Each row is a point. The points of each table are mixes of a few directions, plus a little noise. Count the directions of each table, and those that both share. Where both have some left over, give the other angles between the two spaces (their principal angles), to ten degrees, smallest first.

First (7 x 2):
-.26, -.06
-.37, -.09
-.11, -.03
.50, .10
.13, .03
-.60, -.13
.72, .16
Second, 7 rows:
.94, -.30
.16, -.05
-.45, .14
-.15, .03
-.16, .05
-.35, .12
.00, .00
Directions: first 1, second 1, shared 0; angles 30

First, 8 rows:
.00, .14, .04, -.19, -.08, .08
.76, -.35, -.01, -.14, .22, -.56
-.37, .14, -.02, .12, -.07, .24
.02, -.24, .10, .05, -.12, .11
-.48, .55, -.09, -.05, -.03, .24
-.50, -.13, .06, .31, -.18, .41
-.08, -.01, .17, -.23, -.30, .32
.65, -.11, -.25, .11, .57, -.83
Second, 7 rows:
-.12, .64, .26, -.94, -.55, .56
.12, .11, -.20, .15, .35, -.40
-.12, -.45, .16, .21, -.25, .29
.10, .39, -.10, -.25, .12, -.17
-.07, -.33, .08, .20, -.10, .14
.02, -.43, -.11, .52, .23, -.22
.07, .07, -.12, .07, .20, -.22
Directions: first 3, second 2, shared 2

First:
-.68, -.48, .29, -.51, .02, .93, -.10, .28, .40, .38, -.16
.10, .19, -.03, .19, -.10, -.13, .04, .10, -.08, -.18, .25
-.87, .19, .14, .23, .01, .31, -.18, .16, -.09, -.28, .40
.60, .24, .34, .04, .06, -.10, .20, -.11, -.16, .30, -.25
-.14, .15, -.40, .23, -.37, .14, -.05, .23, .14, -.50, .29
-.10, .19, -.47, .34, -.05, .01, -.20, -.24, -.29, -.38, -.21
-.94, -.66, .34, -.60, .03, .29, .03, .11, .74, .27, -.17
.41, -.22, .06, -.19, .13, -.57, .17, -.37, .15, .28, -.51
.37, -.02, -.43, .13, .13, -.26, -.24, -.03, -.44, -.07, .30
.57, -.20, .32, -.27, .23, -.42, .19, -.16, -.01, .50, -.19
.68, .60, -.15, .47, -.17, -.20, .09, .02, -.41, -.28, .19
Second:
.00, -.22, -.40, .19, -.13, .50, .25, -.34, .05, -.35, .00
-.19, .38, -.14, .10, -.02, -.20, -.55, .33, -.30, -.11, .00
.10, .08, .59, -.30, .18, -.54, -.05, .28, .08, .51, -.02
-.04, -.21, -.51, .25, -.16, .55, .20, -.36, .02, -.43, .01
-.08, -.12, -.62, .29, -.19, .57, .11, -.32, -.04, -.51, .01
.15, .04, .76, -.39, .22, -.65, .02, .29, .14, .64, -.01
-.27, .67, .02, .05, .05, -.54, -.89, .65, -.44, .04, .01
.03, -.26, -.28, .13, -.10, .41, .31, -.33, .12, -.24, -.01
.15, -.20, .28, -.17, .08, -.07, .29, -.11, .21, .23, -.01
.22, -.59, -.13, .02, -.09, .56, .76, -.61, .35, -.13, .00
-.06, .38, .42, -.18, .15, -.63, -.44, .49, -.16, .37, -.01
Directions: first 6, second 2, shared 1; angles 60

First (10 x 18):
.06, -.35, -.04, .28, .19, .08, .22, -.14, .21, .05, .04, .28, .01, .13, .13, -.34, .15, -.16
-.09, .10, -.28, .07, -.14, -.02, -.07, -.14, -.07, .05, -.10, -.15, .01, .09, -.05, .13, .04, -.03
-.09, .11, -.28, .06, -.15, -.02, -.07, -.14, -.08, .05, -.10, -.16, .01, .09, -.05, .15, .03, -.02
-.15, .16, -.46, .12, -.24, -.03, -.11, -.23, -.12, .08, -.17, -.24, .01, .16, -.07, .22, .07, -.05
.25, -.44, .65, -.02, .45, .08, .28, .25, .30, -.09, .27, .51, -.01, -.15, .18, -.52, -.01, -.02
.20, -.48, .40, .15, .40, .10, .31, .08, .31, -.02, .20, .49, .00, -.02, .19, -.53, .08, -.11
.00, -.01, -.02, .02, .00, .00, .01, -.01, .00, .01, .00, .00, .00, .01, .00, -.01, .01, -.01
-.11, .27, -.23, -.08, -.23, -.06, -.17, -.05, -.17, .02, -.11, -.27, .00, .02, -.11, .29, -.04, .06
.10, .43, .74, -.72, -.01, -.12, -.27, .62, -.24, -.23, .16, -.18, -.03, -.49, -.14, .35, -.40, .40
-.16, .20, -.49, .11, -.27, -.03, -.13, -.24, -.14, .08, -.18, -.28, .01, .16, -.09, .26, .06, -.04
Second:
.01, -.10, .03, .04, .10, .00, .14, -.03, .02, -.02, .09, .08, .00, .03, .02, -.19, -.02, .00
-.02, .21, -.05, -.09, -.19, .00, -.28, .07, -.05, .04, -.18, -.17, .00, -.05, -.05, .37, .05, .01
-.06, .51, -.12, -.23, -.49, .01, -.71, .17, -.10, .11, -.48, -.40, .00, -.14, -.13, .94, .10, .02
.05, -.34, .09, .15, .32, -.01, .48, -.11, .07, -.07, .32, .28, .00, .09, .09, -.63, -.07, -.02
-.02, .14, -.03, -.06, -.13, .00, -.19, .04, -.03, .03, -.12, -.10, .00, -.03, -.03, .25, .03, .01
-.03, .28, -.07, -.12, -.27, .00, -.40, .09, -.06, .06, -.26, -.22, .01, -.07, -.07, .52, .05, .01
-.03, .23, -.06, -.10, -.23, .00, -.32, .07, -.04, .05, -.21, -.18, .00, -.06, -.05, .42, .04, .01
.04, -.26, .07, .11, .26, .00, .37, -.09, .06, -.06, .24, .21, .00, .07, .06, -.49, -.05, -.01
.05, -.40, .10, .18, .38, -.01, .56, -.14, .09, -.08, .37, .32, .00, .11, .10, -.75, -.08, -.01
-.03, .18, -.04, -.08, -.17, .00, -.24, .05, -.04, .04, -.16, -.13, .00, -.05, -.05, .33, .04, .01
.06, -.43, .11, .19, .40, .00, .58, -.14, .09, -.09, .38, .34, .01, .11, .10, -.77, -.08, -.02
Directions: first 2, second 1, shared 0; angles 30

First:
.05, .21, .30, -.42, -.28, -.25, .21, -.07, -.05, .11, -.34, -.26, .11, -.04, -.05, -.08, .17, -.14, -.33, -.09, .20, .50, .12, -.09, .56, -.10, -.51, -.04, .42, -.01, -.16, -.04
-.10, -.02, .17, .05, -.12, -.11, -.15, -.12, .04, .06, .07, .02, .02, .00, -.01, -.04, .09, .02, -.08, -.01, -.05, -.02, .05, .00, .08, -.12, -.06, -.03, .01, .05, -.19, -.04
.14, -.06, -.22, .15, .14, .19, -.07, -.06, .01, -.18, .21, .03, -.03, .01, -.20, .08, -.19, .13, .18, .13, -.14, -.19, -.03, .00, -.43, -.05, -.04, -.08, .04, .10, .31, .28
.08, -.20, -.03, .13, .06, .01, -.25, .19, .06, -.07, .08, .08, .14, -.11, -.04, .07, -.08, .25, .05, .00, -.15, -.38, -.35, .13, -.38, -.04, .31, .19, -.08, -.14, .09, .06
-.06, .15, -.05, -.41, .08, -.03, .34, .05, -.01, .21, -.30, -.03, -.08, .05, .04, .08, -.04, -.30, .10, -.04, .25, .37, .11, -.09, .48, .40, -.01, .01, -.20, -.20, -.12, -.27
-.08, .27, .11, -.09, -.13, -.08, .44, .09, -.18, .08, -.30, -.12, -.10, .08, .44, -.24, .28, -.29, -.28, -.15, .28, .49, .28, -.06, .56, .04, -.13, -.01, .15, .09, -.11, -.24
.15, -.11, -.06, .31, -.01, .09, -.15, .10, -.04, -.24, .16, -.01, .08, -.06, .02, -.07, .01, .26, -.08, .02, -.17, -.28, -.16, .11, -.47, -.28, .05, .05, .23, .14, .27, .27
-.18, -.22, -.21, .29, .24, .18, -.36, -.19, .18, .03, .44, .32, -.16, .07, -.19, .20, -.25, .07, .44, .16, -.23, -.47, .00, .01, -.40, .16, .39, -.09, -.58, -.01, -.07, -.02
Second (11 x 32):
-.08, -.06, -.06, -.04, .11, .03, -.06, -.02, .08, .09, .05, .11, -.05, .03, -.05, .10, -.09, -.03, .18, .03, -.02, -.10, -.03, -.01, .00, .19, .19, .01, -.30, -.12, -.09, -.12
.16, -.03, -.21, -.30, .24, .04, .27, .58, -.03, .07, -.43, -.01, .13, -.12, .19, .13, -.11, -.02, .12, -.14, .18, -.02, -.46, .13, .01, .46, .53, .40, -.25, -.50, .18, -.27
-.31, -.03, .40, .19, -.27, -.28, -.22, -.02, .02, .20, .01, .09, .03, .00, .35, -.18, .36, -.02, -.29, -.15, .02, -.04, .06, .06, .34, -.18, .18, .07, -.12, .02, -.55, -.35
-.05, -.03, -.06, .09, .06, .07, -.05, -.08, .03, .00, .12, .07, -.07, .03, -.03, .04, -.06, .00, .10, .05, -.05, -.08, .05, -.02, -.11, .03, .06, -.06, -.13, .04, .00, .01
-.12, -.05, .22, -.14, -.12, -.18, -.21, -.18, .13, .17, .03, .03, .06, -.02, -.17, .07, .02, -.01, -.02, .01, -.03, .00, .01, -.03, .19, -.01, -.08, -.03, -.09, -.07, -.31, -.10
-.13, .00, -.13, -.14, .19, .04, .14, .17, .03, .18, -.16, .13, -.09, .03, .16, .10, -.06, -.19, .20, -.05, .13, .03, -.05, .00, .20, .43, .40, .12, -.48, -.26, -.12, -.36
.27, .01, .01, -.25, -.06, -.01, -.03, -.12, .03, -.12, -.03, -.19, .15, -.09, -.44, .10, -.16, .15, -.02, .09, -.06, .07, -.09, -.05, -.16, -.15, -.48, -.07, .43, .02, .25, .38
.06, -.07, -.26, .94, .08, .35, -.10, .04, -.18, -.46, .52, .12, -.17, .09, .36, -.29, .11, .26, -.07, .06, -.27, -.44, .14, .11, -.77, -.48, .17, -.11, .19, .53, .44, .39
-.05, .18, .28, -.07, -.29, -.16, .03, -.34, -.04, .02, .02, -.16, -.02, .05, -.08, -.14, .18, -.09, -.28, .01, .05, .34, .35, -.13, .34, -.31, -.60, -.25, .42, .29, -.18, .13
-.01, -.04, -.10, -.12, .12, .05, -.05, -.10, .09, .06, .06, .06, -.04, .01, -.22, .15, -.17, -.03, .21, .07, -.03, -.04, -.01, -.04, -.04, .18, .02, -.04, -.21, -.09, -.01, .00
.28, .16, -.08, -.16, -.04, .06, .29, .05, -.15, -.19, -.18, -.25, .06, -.04, -.08, -.06, -.02, .01, -.16, .01, .08, .28, .03, -.04, -.03, -.15, -.43, -.05, .53, .12, .38, .30
Directions: first 5, second 5, shared 5

First, 10 rows:
-.26, .08, -.07, -.04, -.18, .17, .09, .01, .17, .07, .07, .20, .15, .15, -.10, .07, .06, .01, -.04, -.01, .00, .16, .19, -.04, -.03, .04, -.07, .10, -.09, .02, .14, .02
-.21, .07, -.32, -.08, -.23, .07, .08, -.07, .29, -.04, -.03, .30, .19, .07, -.19, .19, -.13, .22, -.04, .16, -.07, .02, .04, .14, .12, -.19, -.31, .16, -.30, .02, -.02, -.04
-.03, .16, .17, .39, -.33, -.09, .07, -.19, -.07, -.15, -.27, .01, -.30, -.09, -.03, -.38, -.43, .23, .04, .19, .50, -.19, -.55, .07, .00, .18, -.41, -.47, -.26, -.13, -.45, -.25
.27, .17, .16, .05, -.15, -.14, .10, .35, -.46, .00, .18, -.66, -.82, .00, -.06, -.34, .40, -.10, -.02, .27, .40, .10, .06, .07, -.25, .54, .33, -.64, .46, .29, -.55, -.10
-.12, -.13, -.01, -.15, .21, .13, -.06, -.05, .17, .12, .06, .24, .45, .07, .09, .23, .07, -.14, .00, -.27, -.33, .07, .23, -.15, .04, -.20, .12, .42, .01, -.08, .48, .16
.39, -.05, -.15, -.10, .16, -.25, -.08, .17, -.24, -.12, .04, -.40, -.37, -.16, -.02, .03, .15, .05, .02, .22, -.05, -.13, -.06, .20, .03, -.03, .15, -.16, .19, .17, -.37, -.04
-.20, -.11, .57, .01, .30, .30, -.02, .05, -.08, .32, .18, .03, .38, .18, .31, -.09, .34, -.54, -.01, -.62, -.12, .30, .41, -.52, -.24, .25, .54, .26, .39, -.14, .78, .27
.14, -.16, -.25, -.16, .24, -.09, -.13, -.08, .11, -.08, -.06, .11, .26, -.11, .01, .29, -.10, .09, .01, .00, -.35, -.15, -.03, .11, .19, -.39, -.06, .33, -.12, -.03, .11, .07
.14, -.10, -.17, -.14, .16, -.09, -.08, .02, .02, -.04, .01, -.02, .08, -.06, .00, .18, .01, .03, .01, .03, -.21, -.08, .03, .09, .09, -.20, .04, .16, .00, .04, .02, .04
-.11, .07, .07, .23, -.20, .01, .03, -.19, .08, -.08, -.20, .18, .00, -.04, -.01, -.16, -.35, .16, .02, .05, .23, -.11, -.33, .02, .05, .01, -.34, -.14, -.27, -.15, -.14, -.13
Second:
.94, -.43, -.22, -.28, .88, -.57, -.42, .10, -.40, -.23, -.07, -.59, -.19, -.47, .24, .30, .09, -.04, .10, .03, -.57, -.50, -.23, .26, .24, -.53, .38, .19, .32, .07, -.21, .10
-.32, .15, .08, .10, -.30, .19, .14, -.03, .14, .08, .03, .20, .06, .16, -.08, -.10, -.03, .01, -.04, -.01, .19, .17, .08, -.09, -.08, .18, -.13, -.06, -.11, -.03, .07, -.03
-.78, .36, .18, .23, -.73, .47, .35, -.08, .34, .19, .06, .49, .16, .40, -.20, -.25, -.08, .03, -.09, -.02, .47, .41, .19, -.22, -.20, .44, -.32, -.15, -.27, -.06, .18, -.09
-.45, .21, .11, .14, -.43, .28, .21, -.05, .19, .11, .03, .29, .09, .23, -.12, -.14, -.04, .02, -.05, -.02, .27, .23, .11, -.13, -.11, .26, -.19, -.09, -.15, -.04, .10, -.05
-.17, .08, .03, .05, -.15, .10, .08, -.02, .07, .04, .01, .10, .03, .08, -.04, -.05, -.01, .01, -.02, .00, .10, .09, .04, -.05, -.04, .10, -.07, -.03, -.06, -.01, .03, -.02
.17, -.08, -.04, -.05, .16, -.10, -.08, .02, -.07, -.04, -.01, -.11, -.04, -.09, .05, .06, .02, -.01, .02, .01, -.11, -.09, -.04, .05, .04, -.10, .07, .03, .06, .01, -.04, .02
.55, -.25, -.13, -.16, .52, -.34, -.25, .06, -.24, -.13, -.04, -.35, -.11, -.28, .15, .18, .05, -.02, .06, .02, -.34, -.29, -.14, .16, .14, -.31, .22, .11, .19, .04, -.12, .06
-.44, .20, .10, .13, -.41, .26, .20, -.04, .19, .11, .03, .27, .09, .22, -.11, -.14, -.04, .02, -.05, -.01, .27, .23, .11, -.13, -.11, .25, -.18, -.09, -.15, -.03, .10, -.05
.66, -.30, -.15, -.20, .62, -.40, -.30, .07, -.28, -.16, -.05, -.41, -.13, -.33, .17, .21, .06, -.03, .07, .02, -.40, -.35, -.16, .18, .17, -.37, .27, .13, .22, .05, -.15, .07
-.16, .07, .04, .05, -.16, .10, .08, -.02, .07, .04, .01, .10, .03, .08, -.05, -.05, -.02, .01, -.02, .00, .10, .09, .04, -.05, -.04, .09, -.07, -.03, -.06, -.01, .04, -.02
Directions: first 4, second 1, shared 1

First:
.00, -.10, .08, -.04, .19, -.21, .15, -.12, .04, -.22, .06, .20, -.15, .20, .00, -.06, -.21, -.09, .11, .15, .04, -.02, -.19, -.37, .17, -.12, .05, .18, -.07, .01, -.15, .11
.05, .05, .08, -.02, -.12, .02, .08, .04, .10, .00, -.18, .16, -.11, -.01, -.16, -.13, -.12, .06, -.04, .00, .14, -.15, .16, .44, -.06, -.09, .19, -.05, -.12, -.13, .11, .11
.00, -.01, .04, -.04, -.09, .00, .05, -.03, .09, -.02, -.10, .06, -.16, -.02, -.09, -.12, -.09, .00, -.03, -.04, .12, -.07, .13, .33, -.02, -.03, .12, -.07, -.06, -.05, .11, .08
-.15, -.11, -.14, -.04, -.04, .00, -.09, -.10, .03, .01, .10, -.14, -.16, -.08, .05, .00, .04, -.05, .01, -.13, .06, .13, .05, .10, .03, .09, -.10, -.13, .10, .15, .08, -.05
.05, -.04, .12, -.02, .15, -.16, .15, -.07, .03, -.18, .01, .21, -.10, .19, -.02, -.07, -.20, -.07, .08, .14, .02, -.07, -.16, -.29, .13, -.13, .09, .18, -.09, -.04, -.13, .11
.00, .03, -.12, .07, .04, .02, -.04, .15, -.06, .10, -.03, .19, .20, -.02, -.05, .17, .03, .14, .06, .18, -.03, -.02, -.10, -.05, -.02, -.10, -.05, .08, .00, -.08, -.10, -.07
-.42, -.37, -.49, -.06, .14, -.19, -.14, -.21, .06, -.03, .30, .09, -.28, -.05, .08, .18, -.05, -.03, .25, .08, .16, .33, -.19, -.21, .24, -.01, -.32, -.05, .19, .32, -.10, -.12
.46, .54, .43, .17, -.21, .49, -.16, .33, -.34, .32, -.12, -.77, .78, -.16, .22, .07, .61, .04, -.42, -.35, -.55, -.13, .22, -.12, -.43, .37, .00, -.10, .08, -.17, .13, -.19
-.01, .01, -.01, .00, -.06, .03, .00, .01, .02, .03, -.05, .01, -.03, -.04, -.04, -.03, -.01, .02, -.02, -.03, .04, -.02, .07, .17, -.03, .00, .03, -.05, -.01, -.02, .05, .01
Second:
.00, .17, .32, .28, -.05, -.11, .22, .19, -.21, -.23, -.03, -.26, -.12, .70, .59, -.04, .18, -.37, .05, .14, -.41, -.27, -.68, -.94, -.07, .30, .12, .30, -.24, .26, .08, -.30
.00, -.01, -.01, -.01, .00, .00, -.01, .00, .01, .01, .00, .01, .01, -.02, -.02, .00, -.01, .01, -.01, .00, .01, .01, .02, .03, .00, -.02, .00, -.01, .01, -.01, .00, .01
.00, .07, .13, .11, -.02, -.05, .09, .08, -.09, -.10, -.01, -.11, -.05, .28, .24, -.01, .07, -.14, .02, .06, -.17, -.10, -.27, -.38, -.03, .12, .05, .12, -.10, .10, .03, -.12
.00, .01, .01, .01, .00, -.01, .01, .01, -.01, -.01, .00, -.01, .00, .04, .03, .00, .01, -.02, .01, .01, -.02, -.02, -.03, -.05, .00, .02, .01, .02, -.01, .01, .00, -.02
.00, -.01, -.02, -.02, .01, .01, -.01, -.01, .01, .01, .00, .02, .01, -.04, -.04, .00, -.01, .02, .00, -.01, .02, .02, .04, .06, .01, -.02, -.01, -.02, .01, -.02, -.01, .02
-.01, -.15, -.30, -.26, .04, .11, -.20, -.17, .19, .21, .03, .25, .11, -.65, -.55, .04, -.16, .34, -.05, -.13, .38, .24, .62, .87, .06, -.27, -.11, -.27, .22, -.24, -.07, .28
.00, .01, .02, .02, .00, .00, .01, .01, -.01, -.01, .00, -.01, -.01, .04, .03, .00, .01, -.02, .01, .01, -.02, -.02, -.04, -.05, -.01, .02, .01, .02, -.01, .01, .00, -.02
-.01, -.07, -.12, -.11, .02, .04, -.08, -.07, .08, .09, .01, .10, .04, -.27, -.23, .01, -.07, .14, -.02, -.06, .16, .10, .26, .36, .02, -.11, -.04, -.11, .09, -.10, -.03, .12
.00, .08, .14, .12, -.02, -.05, .09, .08, -.08, -.10, -.01, -.11, -.05, .29, .25, -.01, .08, -.15, .03, .06, -.17, -.11, -.28, -.39, -.03, .12, .05, .13, -.10, .11, .03, -.13
-.01, -.09, -.17, -.15, .03, .06, -.11, -.10, .11, .12, .01, .14, .06, -.36, -.31, .02, -.09, .19, -.03, -.07, .22, .14, .35, .49, .03, -.15, -.05, -.16, .12, -.13, -.04, .15
Directions: first 4, second 1, shared 0; angles 40
